Rows are points. The points of each table are mixes of a few directions, plus a little noise. How many directions does each table use, and how many do they share? Where both have some left over, give the other angles between the two spaces (their principal angles), to ten degrees, smallest first.

First, 4 rows:
[[-0.10  0.16 -0.25]
 [-0.24 -0.62  0.09]
 [-0.15 -0.47  0.11]
 [ 0.48  0.91  0.05]]
Second (5 x 3):
[[ 0.36 -0.15 -0.78]
 [-0.33  0.13  0.65]
 [-0.30  0.11  0.62]
 [-0.05  0.02  0.14]
 [ 0.31 -0.11 -0.64]]
Directions: first 2, second 1, shared 0; angles 60

First (8 x 4):
[[-0.15 -1.42 -0.48  0.74]
 [ 0.05  0.50  0.17 -0.25]
 [-0.06 -0.59 -0.20  0.30]
 [ 0.10  0.91  0.31 -0.47]
 [ 0.02  0.15  0.05 -0.08]
 [ 0.03  0.29  0.10 -0.15]
 [ 0.01  0.14  0.05 -0.07]
 [ 0.00  0.02  0.01 -0.01]]
Second:
[[ 0.26  0.25 -0.73  0.98]
 [-0.04  0.17  0.24 -0.34]
 [-0.03  0.18  0.26 -0.34]
 [-0.16 -0.12  0.48 -0.65]
 [-0.03 -0.48 -0.24  0.36]]
Directions: first 1, second 2, shared 1

First, 9 rows:
[[ 0.20 -0.17  0.26 -0.11  0.12  0.33]
 [-0.47  0.29 -0.32  0.06 -0.24 -0.41]
 [ 0.71  0.10 -0.49  0.49  0.21 -0.62]
 [ 0.40 -0.23  0.26 -0.04  0.18  0.36]
 [-0.11  0.34 -0.61  0.32 -0.12 -0.80]
 [ 0.73 -0.36  0.36  0.00  0.36  0.49]
 [-0.82  0.40 -0.39 -0.01 -0.39 -0.51]
 [-0.57 -0.06  0.38 -0.37 -0.17  0.49]
 [-0.04 -0.28  0.54 -0.33  0.06  0.69]]
Second (6 x 6):
[[-0.07  0.15 -0.62  0.36 -0.17 -0.89]
 [-0.05 -0.27  0.55 -0.31  0.07  0.73]
 [-0.16 -0.33  0.34 -0.23 -0.07  0.34]
 [ 0.03  0.06  0.02  0.01  0.05  0.04]
 [ 0.33  0.31  0.38 -0.17  0.39  0.80]
 [-0.12  0.09 -0.66  0.37 -0.26 -1.00]]
Directions: first 2, second 2, shared 1; angles 60

First:
[[-0.18  0.79  0.50 -0.58  0.12 -0.20  0.84 -0.05]
 [-0.43 -0.21 -0.32  0.64  0.23 -0.13 -0.16 -0.52]
 [ 0.14 -0.26 -0.09  0.53  0.06  0.33  0.07 -0.32]
 [ 0.31  0.22  0.42 -0.81 -0.01  0.13  0.35  0.56]
 [ 0.78  0.08  0.24 -0.80 -0.64  0.16 -0.32  0.92]
 [ 0.08  0.12 -0.29  0.50 -0.55 -0.15 -0.49 -0.25]
 [-0.36 -0.34 -0.22  0.23  0.36 -0.09 -0.15 -0.16]
 [-0.36 -0.39 -0.24  0.28  0.40 -0.04 -0.17 -0.19]]
Second:
[[ 0.02  0.03  0.06  0.03  0.18 -0.12 -0.22 -0.14]
 [ 0.07  0.15  0.33 -0.17  0.49  0.07  0.39 -0.15]
 [ 0.21  0.01 -0.26 -0.01 -0.60  0.31  0.35  0.52]
 [-1.42 -0.51  0.28 -0.15  0.66 -0.30  0.21 -1.02]
 [ 0.30  0.15 -0.02 -0.10 -0.17  0.26  0.39  0.34]
 [-0.23 -0.11 -0.03  0.01 -0.01 -0.07 -0.08 -0.13]
 [ 0.38 -0.08 -0.49  0.43 -0.57 -0.37 -1.35  0.16]
 [ 0.66  0.37  0.11 -0.07  0.03  0.23  0.29  0.41]]
Directions: first 4, second 3, shared 1; angles 30, 90

First:
[[-0.48 -0.64  0.10  0.28  1.03  0.78 -0.76 -0.26 -0.10]
 [ 0.23  0.14 -0.25  0.17 -0.99 -0.78  0.45  0.13  0.12]
 [ 0.38 -0.12  0.41 -0.52  0.77  0.83  0.34 -0.47  0.15]
 [-0.30  0.03  0.12 -0.09  0.68  0.50 -0.53  0.08 -0.20]
 [ 0.16  0.71  0.03 -0.42 -0.23 -0.22  0.16  0.33 -0.10]
 [-0.13 -0.33 -0.27  0.55 -0.62 -0.51 -0.03  0.01  0.09]
 [ 0.09  0.33 -0.08 -0.11 -0.34 -0.25  0.12  0.19 -0.03]
 [ 0.13 -0.12 -0.10  0.11 -0.37 -0.27  0.23 -0.05  0.11]]
Second, 9 rows:
[[-0.09 -0.11 -0.09  0.12  0.00  0.07 -0.15 -0.02 -0.01]
 [-0.17  1.43 -0.74 -0.55 -0.35  0.64 -0.95  0.77 -0.41]
 [ 0.23 -0.51  0.52  0.06  0.17 -0.45  0.73 -0.34  0.21]
 [-0.36 -0.39 -0.36  0.46  0.01  0.30 -0.61 -0.06 -0.03]
 [-0.33 -0.35 -0.37  0.42  0.00  0.30 -0.60 -0.04 -0.04]
 [ 0.10 -0.12  0.18 -0.02  0.06 -0.15  0.26 -0.10  0.06]
 [ 0.01 -0.20  0.09  0.09  0.04 -0.07  0.11 -0.10  0.05]
 [ 0.48  0.90  0.37 -0.79 -0.10 -0.30  0.68  0.26 -0.04]
 [ 0.11 -0.65  0.39  0.21  0.17 -0.35  0.52 -0.37  0.20]]
Directions: first 3, second 2, shared 1; angles 40
